Each row is a point. To make a cloud, some directions were put in groups of two or more. Within a group, all points are equally far from the middle, so they leave a hole (a ring in 2 directions, a hollow ball in 3). The other directions are filled evenly. Then the cloud was stretched, turned, moved and blurred a little. How many holes are there, and how many directions does each take, smallest first?
(in the rows, 128 means zero)

Cloud, 13 rows:
[[101 131]
 [117 176]
 [ 76 110]
 [123 128]
 [107 185]
 [165 166]
 [ 98 122]
 [121 143]
 [ 99 178]
 [ 87 109]
 [ 87 136]
 [120 105]
 [129  71]]
Holes: 0

Cloud (22 x 3):
[[139 158 177]
 [136  74 115]
 [169 131 177]
 [184 159 128]
 [175 133 132]
 [109 131 149]
 [131 169 142]
 [142 125 108]
 [158 119 177]
 [149 133 110]
 [ 91 102 142]
 [184 171 190]
 [166 148 187]
 [105 120 121]
 [119 124 110]
 [152  97 123]
 [150 133 184]
 [173 128 169]
 [147  79 140]
 [109  80 171]
 [158 185 121]
 [101 121 137]]
Holes: 1 (2)

Cloud, 20 rows:
[[153  73 139]
 [184  74 120]
 [188 110 144]
 [175  79 110]
 [175 111 140]
 [124  95 142]
 [166 118 146]
 [132 134 133]
 [147  99  94]
 [110 128 123]
 [117  58 133]
 [135  89 149]
 [ 91  92 112]
 [140 100 148]
 [176 100 120]
 [165 109 145]
 [ 99 108 147]
 [122 120 122]
 [183 100 127]
 [195  76 102]]
Holes: 0

Cloud:
[[113 171 105 111]
 [108 165 130  99]
 [162  97  95 197]
 [131 184 118 117]
 [160 145 121 191]
 [ 99  81 121 188]
 [136 181 131 135]
 [121 176 136 121]
 [ 99 150 120  95]
 [140 180 131 141]
 [159 141 120 196]
 [136 142 147  82]
 [121 147 156 146]
 [169 165 103  90]
 [125 146 153  97]
 [144 119 157 131]
 [139 141 145  81]
 [104 163 119 102]
 [172  99 119 178]
 [148 125 111 214]
 [147 107  71 156]
 [132 169  88 114]
 [128 127 117  70]
 [124 145 148 174]
 [ 97  79 115 175]
 [ 92 120 108 114]
 [132  74 132 175]
 [102 155 101 118]
 [175 109 128 164]
 [156 136  89  84]]
Holes: 2 (2, 2)

Cloud:
[[133  97 137  76]
 [ 67 126 139 112]
 [143 143 152  86]
 [122  88  83  82]
 [159 118  80 136]
 [108  73  96 157]
 [102  58 111 123]
 [161 133 134 126]
 [ 98 134 157  82]
 [150 134  74 130]
 [135 171 148  97]
 [119 121 153 164]
 [102  74  89 157]
 [ 66 120 121 132]
 [102  74 143 105]
 [ 79 104  96 105]
 [126  99 136 164]
 [ 76 138 143 160]
 [141 150  79 137]
 [ 97  92 159  98]
 [144 145 152  89]
 [154 102 106  84]
 [115 170 141 161]
 [129 182 127 136]
 [120 131  82 166]
 [ 99  93  84 163]
 [149 108 129  80]
 [105  67 132 102]
 [ 72 114 106 146]
 [140  86 104  78]
 [128 178 116 140]]
Holes: 2 (2, 2)

Cloud (52 x 6):
[[ 96 149 134  80 110 155]
 [114 161 129 114 146 195]
 [126 168  78 139 141 154]
 [ 69 151 144 156  61 146]
 [146 118 117 150 104 158]
 [171 122 125 181 154 127]
 [145 115 133 179 131 119]
 [144 136 120 188 158 139]
 [ 99 136 133 150  68 146]
 [ 67 159 136  86  95 134]
 [154 129 160 150 148 172]
 [102 146  90  97 185 142]
 [114 206 110 121 140 155]
 [125 191  99 141 156 137]
 [152 145  79 118 147 156]
 [100 167 129 142 135 176]
 [167 176  87 140 178 115]
 [110 163  92 117  99 111]
 [101 117 148 135 117 181]
 [150 151 155  88 139 148]
 [ 94 146 149  84 134 115]
 [120 164 115  97 154 170]
 [ 87 208 110 133 114 109]
 [ 84 119 100  97 118 151]
 [189 106 128 140 194 172]
 [153 174 161 165 140 167]
 [ 66 138 129  90  86 174]
 [154 171 130 104 184 182]
 [169 144 133 107 171 162]
 [ 80 151 124  74  85 156]
 [121 116 121 139 133 128]
 [ 88 151 136  92 119 134]
 [145 146  87 167 134 140]
 [ 92 182 143  99 136 141]
 [ 97 149 160 147 142 163]
 [145 163 141  96 173 166]
 [150 135 134 138 159 146]
 [127 151  98 128 183 183]
 [125 112 157 159 131 112]
 [133 119 122  99 166 105]
 [111 149 141 134 180 215]
 [130 181  72 127 174 137]
 [141 137  98 135 158 182]
 [120 130  92 128 171 189]
 [147  94 104 132 147 181]
 [ 88 138 143 129 135 184]
 [147 158  88 151 147 140]
 [149 143 111 139 190 179]
 [ 40 158 152 138 142 163]
 [162 170 145 136 157 174]
 [161 157 102 135 147 114]
 [106 173 142 165 102 137]]
Holes: 0

Cloud (74 x 8):
[[ 97 150 126 129 144 105 124  71]
 [123 111  82 121 134  61  95 119]
 [106 145 115 148 126  79 117  98]
 [137  98 103 125 119 146  70  84]
 [110 173 108  93 152  96  92 157]
 [138  94 103 128 128  96 146 157]
 [181 112 150  92 107  84 159  67]
 [ 67  79  81 122 122 160  77 123]
 [151 179 103 202 112 121 163 110]
 [176 156 131 164 131 133 153 129]
 [168 113 107 145 138  74 102 123]
 [186  90 182 145 140 106 135 153]
 [199 119  91 140 108 197  93 128]
 [104 212 134 134 130 120 111 119]
 [132 139 106 119 153  72  80 102]
 [168 157 111 117 138 147 149  73]
 [150 173 187 139  90  92 149 132]
 [159 133 121 168 140 159 180 109]
 [140 141 106 116 120  75 154 123]
 [109 189 158 132 161  82 112 131]
 [208 194 133 131 114 104 111 126]
 [122 118 151 139  99  89 107  73]
 [174 109  81 142 104 195  92 120]
 [136 131 100 135 148 125 151 118]
 [ 88 124  93 188  89 105  79 168]
 [137 144 142 187 143 157 122 122]
 [187 111  88 129 136 147 127  80]
 [162 123 143 125 155  81 134 134]
 [172 142  48 135 139 157 148 140]
 [151  99 139 108 103 108 126  97]
 [146  99 111 133 135  78  83 155]
 [203 185 122 195 139 106 159 106]
 [151 157 132 156 111 143 121 171]
 [172  79 162 187 120 120 121 132]
 [157 126 111 165 132  89 129  51]
 [165 189 116 176  84 145 152  92]
 [118 146 148 129 157  53 134 153]
 [125 120 112 126 114  76  98  89]
 [156 126 134  97  80  89 105  83]
 [122 113  68 178 108 151 146 135]
 [173 143 134 103 166 134 180 172]
 [127 140  67 134 107 162 142 156]
 [131  81 108 169 125 153 137 102]
 [200 168 119 136 112 144  95 132]
 [ 93 131 111 175 133 128 133  94]
 [111 124 164 162 102  86 145 129]
 [ 86 142 153  97 101  90 109  71]
 [142 142 146 143 178 142 142 113]
 [ 97  89 153 125 135 137 127 131]
 [198 112 154 159 106 113 128  99]
 [ 93 203 133 187 148 111 120 135]
 [ 80  90 124  91 132 100 141 127]
 [109 170  58 174  94 161 146 145]
 [149 167 133 135 159 119 132  37]
 [142 166 102  87 134  96 132 131]
 [121 203 129 155 162  92 101 113]
 [ 83 120 125 107 137 134 113 140]
 [120 130 151 135 169  92 116 161]
 [125 170 126 107 152  90 100 133]
 [118 154 125 130 132  73 112 107]
 [ 79 193  93 121 121 129 154 117]
 [117 140 147 120 103 111  90  58]
 [154 133 105 123 154 151 111 144]
 [ 89 124 140 117  96  84 164  80]
 [106 159 137 158 128 101  97 139]
 [ 81 207 123  97 113 131 135  97]
 [174 199 189 129 121 123 125  94]
 [137 114  99 154  95  75 143  79]
 [138 156 104 127  99 135 158 112]
 [ 98 156  67 155  69 135 141 125]
 [144  78 121 165 145 117 147 160]
 [118 182 149 152 132 138 119  68]
 [179 149 147 166 187 133 114  98]
 [185 117 152 187 138 130 138 107]]
Holes: 0

Cloud (80 x 8):
[[132 145 176 143 175 112 128 153]
 [105  73 164 178  81 128  83 149]
 [122 163 134  90 105 176 137  40]
 [125 139 112 123 144 169  98  65]
 [142 153 156 115 122 142 110 182]
 [ 90 164 124 110 118 195 110  83]
 [119 131 123 105  99  86 125 110]
 [200 131 153 137 181 135 168 135]
 [ 98  86 128 128  88 167 110 101]
 [137 163 183 140 103 113 138 132]
 [123 142  76 130 146 142 156  74]
 [168 186 120  87 194 133 163  81]
 [ 51 101 128 131 114 146 113  55]
 [ 73 104 149 147  93 106 105 170]
 [127 111 174 109 157 152 149 137]
 [138 155 168 152 135  89 145 148]
 [159 144 163 152 182 105 155 160]
 [131  98 116  98 151 129 121  97]
 [188 191 170 124 130 122 110 110]
 [ 77  99 170 123  98 165 120  88]
 [ 90 111 127  94 130 147 106 140]
 [ 86  89 132 129  96 148 115 165]
 [147 130 169 152 180 115 151 160]
 [ 60 166 148 127 140 130 146  54]
 [131 138 159 147  57 136 120 106]
 [107 174 165 108 133 158 114  48]
 [140 182 186 124 110 145  90 105]
 [125  91 154  91 133 161 142 140]
 [160 145 117 105 209 125 160  97]
 [ 78 112 144  82 141 146 128 106]
 [175 176 163 130 164  95 112 113]
 [163 142 194 127 145 105 118 153]
 [ 94 121 182 126 116 108 119  77]
 [154 145 132 166 115 112 164 148]
 [106 133 157 167 158 152 159 129]
 [ 98 124 146 183 132 136 165 131]
 [175 150 167 175 123 174 111 119]
 [126  80 188 169 111 114  93 125]
 [116 118 133 117 114  83  88 128]
 [134 135 137 135 173 113 184 130]
 [136 149 125 133 133 173 163  65]
 [145 163 107  80 184 117 145  80]
 [163  89 141 155 109  99 104 145]
 [127 121 149 107 163 164  94  82]
 [133 123 159 182 121 137  73 119]
 [ 93 157 136 133 147 174 106 115]
 [161 164 174 131  96 125 145 105]
 [144 141 152 121 198 116 107 130]
 [153 136 156 173 157 162 162 139]
 [145 170 162 161 136  93 103  90]
 [152 163 159 141 150  91 156  96]
 [162 185 114  86 184 131 157  66]
 [ 64 131 120 101 112 129 122 135]
 [160 117 134 122 115 151 143  80]
 [143 182 110 111 138 187 137 133]
 [108  70 127 145 101 127  90 141]
 [ 67 120 147  94 124 176 117  87]
 [140 126  98 109 200 124 144  93]
 [104 177  87  98 171 111 165  79]
 [104 175 109  86 150 107 125  90]
 [113 151 140 128 159 131  86  52]
 [128 149 136 138 129 158 150  51]
 [153 141 156 116 200 126 117 134]
 [ 81 163 117 134  96 143 117 131]
 [ 81 133 145 114 184 129 144 105]
 [140 166 123 168 124 151 129 154]
 [ 54  81 148 130  97 116 123 143]
 [135 138 162 154 141 113 124  58]
 [149 120 162 135 176 180 141 130]
 [162 101 179 154  86 120  92 126]
 [ 85 106 112 144 109 160 112 146]
 [136 207 139 146 172 115 146  86]
 [162 115 122 119 116 146 147  92]
 [119 110 168 163  64 119  91 109]
 [123 135 161 102 139 166  74 107]
 [118 127 100 125 211 127 163 108]
 [152  89 161 121 136 118 130 106]
 [165 180 109 148 186  97 135 137]
 [148 177 195 132 101 135 110 114]
 [202 154 120 119 198 170 130 122]]
Holes: 2 (3, 4)

Cloud, 91 rows:
[[ 75 108 132 207 138 109 126 123 161]
 [135 114  85 108 138 173 114 161 123]
 [150 117  97 135 162 130 177  83 142]
 [ 98 116 139 100 103  94 149 130 169]
 [ 93  85 166 149  93 125  59 143 154]
 [131 140 163 131 175 120 121 102 102]
 [142  70 133 161  99 166 163 162 159]
 [164  70 170 128  97 152 116 163 123]
 [ 79  94 128 103 121 158  86 188 157]
 [139 156  99 157 163 130 102  69 167]
 [ 73 116 160 159 137 136  97  68 126]
 [132  88 160 140 186 100 122 176 135]
 [124 126 127 100 106 136  53 133 151]
 [141  71 155 163  91 158 195 103 116]
 [136 137 121 123 112 167 181 153 167]
 [130 125 146  92 146 130 161 151 174]
 [172 111 137 151 117 171 135 101 151]
 [ 99 132  91 122 177 141 102 164 123]
 [138 105 107 141 142 119 207  98 130]
 [123 146  98  79 146 130  83 179 149]
 [107  91 155 173 100 122  59 112 141]
 [ 72 147 117 180 127 128  96  60 109]
 [185 133 152 115 180 135 166 116  90]
 [ 91  65 183 164 120 132 143 130 106]
 [ 98  84 117 186  88 152 167 134 139]
 [100 124 104 153 189 109  81 137 113]
 [173  69 139 135 118 127 180 137 169]
 [ 59 104  94 132 107 143  87 160 187]
 [ 90 175 124 128 147 148  59 139 128]
 [167  97 164 178 125 149 141 103 147]
 [120  98 105 153 145  86 122 117  99]
 [ 95  52 150 158 134 108 163 140 176]
 [131  94 107 129 152 143 100 121 105]
 [ 46 102 100 153 163 131  83 139 137]
 [ 77  97 116 129 139  97 123 180 139]
 [145 116 126 180 134 155  92 105 135]
 [101 131 160 189 137 114 136 123 160]
 [125  40 141 165 105 162 127 180 147]
 [167  69 154 170 155 145 127 172 159]
 [124  84  87  95 124 146 127 140 124]
 [173 115 139 120 128 131 119 113 196]
 [ 93  57 141 140  72 142 167 156 112]
 [114  97 105 130 118 124  42 143 183]
 [146 105 180 167 144 147  96 152 103]
 [130  88 134 178 147 123  66 148 122]
 [ 90 135 121 112 147 158  98 195 127]
 [122 171 140 153 151 138 117 114  88]
 [124 149 162 149 117  90 160 127 132]
 [122 112 117 119 147 122 128 214 158]
 [157 104  94 132 121  93 149 123 160]
 [ 59 148 117 137 107 146  54 138 173]
 [ 95 115 101 147 195 132 131 137 144]
 [124 145  78 109 131  94 132 154 158]
 [126 121 139  66 125 134 153 151 144]
 [111 161 154 105 129 115 151 128 152]
 [180  87 186 148 172 104 147 131 139]
 [105  96 111  90 164 129 108 148 171]
 [175  98 176 150 161 100 136 153 160]
 [144 184 137 133 187 114 111  78 156]
 [ 60 130 150 184 136 148  92 132 148]
 [ 91  98 133 143 162  86  64 126 191]
 [140  96 139 137 170 100 160 173 109]
 [ 86 125  69 109 133 102 104 118 179]
 [113 146 101 139 108  91 179  76 141]
 [138 152 179 113 148  96  84 104 174]
 [ 97  49 141 128  89 147  74 138 161]
 [122 139 126 168 156 168 109  78 140]
 [112 177 113 151 179 152  95 120 163]
 [132  75 182 140 174 103 127 101 147]
 [132 139  92 153 201 132  93 124 139]
 [153 127 121 152 208  94 105 127 120]
 [148 142  96 107 142 138 129 171  95]
 [ 97 111 125 113 120 115 174 138 108]
 [182 137 127 170 158 151 100 114 149]
 [125 174  89 116 150 106 134 148 166]
 [181 109 137 123 191 102  85 120 147]
 [141 115 105 112  89 102 109 142 124]
 [100 117 180 175 140 146  83 128 126]
 [141 104 126 106  93 100 144 163 124]
 [ 92 111 140 155 163 139 107 158  94]
 [175 122 153 101 125 148 152 166 192]
 [126  77 147 191 152 155 106 157 119]
 [115 111  77 110 113 155 114 176 159]
 [152  52 132 143 116 165 136 196 163]
 [150  71 121  92 112 111 109 122 150]
 [141 200 152 104 153 117  97  89 155]
 [ 82  83 155 186  93 109 129 104 108]
 [132 131  84 138 104 138 138 133 177]
 [119 167 127 158 170 158 113  84 152]
 [118 174 103 125 125 139 153 107 170]
 [138 163 135  99  95 177 107 144 155]]
Holes: 2 (3, 4)

Cloud:
[[148 137 163  48 101  96 113 148  71]
 [156 140 153  59  94 100  76 136 124]
 [ 87 136 131  94  77 161 168 130 120]
 [165 128 138  81  69 148 167 158  60]
 [170 129 117 119 102 133 180  90  93]
 [148 153 102  58 112 128 104 167 111]
 [ 79 135 109 188 127 137 102 135 170]
 [163 152 107 104  37  70  93 160 117]
 [169 112 130 114 146 118 157 181  78]
 [ 66 159 133 110  93 159 119 108 165]
 [116 147 111  58  46  97 120 148 149]
 [124 102 150  55 109 115  76 131 107]
 [130  98 114 130 135 136 110 144  81]
 [123 147  98 149 102  87 186 174 158]
 [ 97 105 106 100 134 160 110 131  79]
 [150 129  85 179 135  94 154 126 126]
 [173 104 126  97 144 121 127  97 125]
 [136 153 145 126 134 109 166  89 100]
 [167 167 116  98  75  62  88 124 122]
 [133 140 154 103 175 125 154 166 146]
 [150 145  71 135 117 105  97 154 126]
 [177 140 110 132 102 140 204 153  94]
 [ 99 119 170 158 188 156 133 148 117]
 [132 130 158  87  96  84 135 125 146]
 [ 61 136 169 102 119 184  94 118 148]
 [148 129 148 124 169 125 106 128 164]
 [122 108  82 151 112 138 173 160 130]
 [135 132  89 123  76 100 149 136  70]
 [ 78 153 129 126  71 110 144 118 174]
 [ 79 173 108 142 116 130 166 175 155]
 [138 112 125 134 109  98 162 139 179]
 [ 67 164 139 115 126 120  61 139 134]
 [ 57 162 119 129  65 135 111 150 117]
 [ 79 160 146 100  71  91  93 127 119]
 [ 93 110 180 114 151 189  94 108 117]
 [173 131 158 119 123 140 192 165  82]
 [176 168 135 102  86  97 131 139  98]
 [178 114 106 138 122 160 197 120  96]
 [ 88 126 157 165 191 125 155 113 130]
 [102 104 140  91  91 139 130 180  93]
 [129 199 112 113  59 124 131 143 127]
 [121 119 105 168 166 101 130 111 153]
 [ 65 158 142 106  67  91 114 157 166]
 [ 65 141 100  94 113 104  84 145 161]
 [ 99 130 100 194 108 158 163 149 162]
 [114 149 143 103 129 113  99  93 169]
 [ 76 163 142 149 105 135 165 133 181]
 [134 125 151 110 170 136 106 113 159]
 [124 117  99 120 112 152 118 104  75]
 [191 133 131  80 152 133 178 160  80]
 [ 96 107 105 134 147 117 165 153 138]
 [149 116  89  94  84  97  83 127 148]
 [140 115 105  98  95  60  81 161 130]
 [ 68 117 120 119 160 129 111 109 110]
 [ 98 176 106 183  94 122 121 141 143]
 [126 151 177  97 134 120 157 111 133]
 [134 145 118 117 142 121 147 194 109]
 [112 129 129 124 155  83 161 142 153]
 [ 52 151 118 142 133 145 139 162 129]
 [ 63 173 126 159  95 118 136 170 148]
 [167 117 168  64  85 136 114 115  90]
 [129 144  83 114 119  78 108 100 118]
 [158 120 116 133  98  51 145 140 123]
 [133 129 114  90 106  56 101 107 146]
 [144  98 115 122 180 140 120 119 113]
 [155 116  88 101  86 137 112 131 140]
 [ 76 123 141 141 160 107 108 110 105]
 [143 174 130 101  73 122 146 106 127]
 [ 78 143 153  83 142 189 151 140 128]
 [ 66 133 166 159 120 141 127 112 132]
 [155 122  83 112  98 139 116 160 101]
 [188 126 129 125 107 105 144 170 154]
 [158 164 113 143  84 156 137 130 128]
 [139 140 173  42  82 136 123 145  68]
 [104 162 112  83 124 166 141 139 104]
 [139 152  95 111 139 134 152 187 142]
 [147 135 126  71  95 133  90 109  58]
 [101 126  90 115  65  94 124 129  91]
 [123 165 146 108 125  67  77 130 165]
 [ 76 168 161 105 121 156 105 168 118]
 [ 73 122 133  81 111  89  92 143 124]
 [120 136 138 122 142 216 142 126  98]
 [112 129 125  80  98 154  75 125  74]
 [192 130 130 144 153  95 172 136 101]
 [158  96 128  84  72 120 154 160 103]
 [184 176 122 123  75  94 134 146 142]
 [ 77 131 135  92  87 114  78 126  85]
 [105 142 124  57  62  74  65 134 125]
 [145  99  93 156 101 114 148 117 135]
 [103  88 130  79  92 132 104 119  89]
 [116 153 151 127 120 118 144 179 105]
 [ 70 164 141 139 105 195 150 152 162]
 [151 143  96 104  66  55 120 105 118]
 [107 152 104 129  88 124 188 176 154]
 [141 133 155 116 120  93 182 140 131]
 [ 96 132 151 129 130 178 142 180  90]
 [112 128  73  90  99  97 120 157 116]
 [132 119 141 140 143 137 117 177 165]
 [175  93 125 111 105 112 131 162 104]
 [ 93 114 163 129 138 154 115 157  79]
 [ 81 147 125 181 138 106 140 171 164]
 [ 83 113 148  85  85 140  88 150 154]]
Holes: 1 (8)
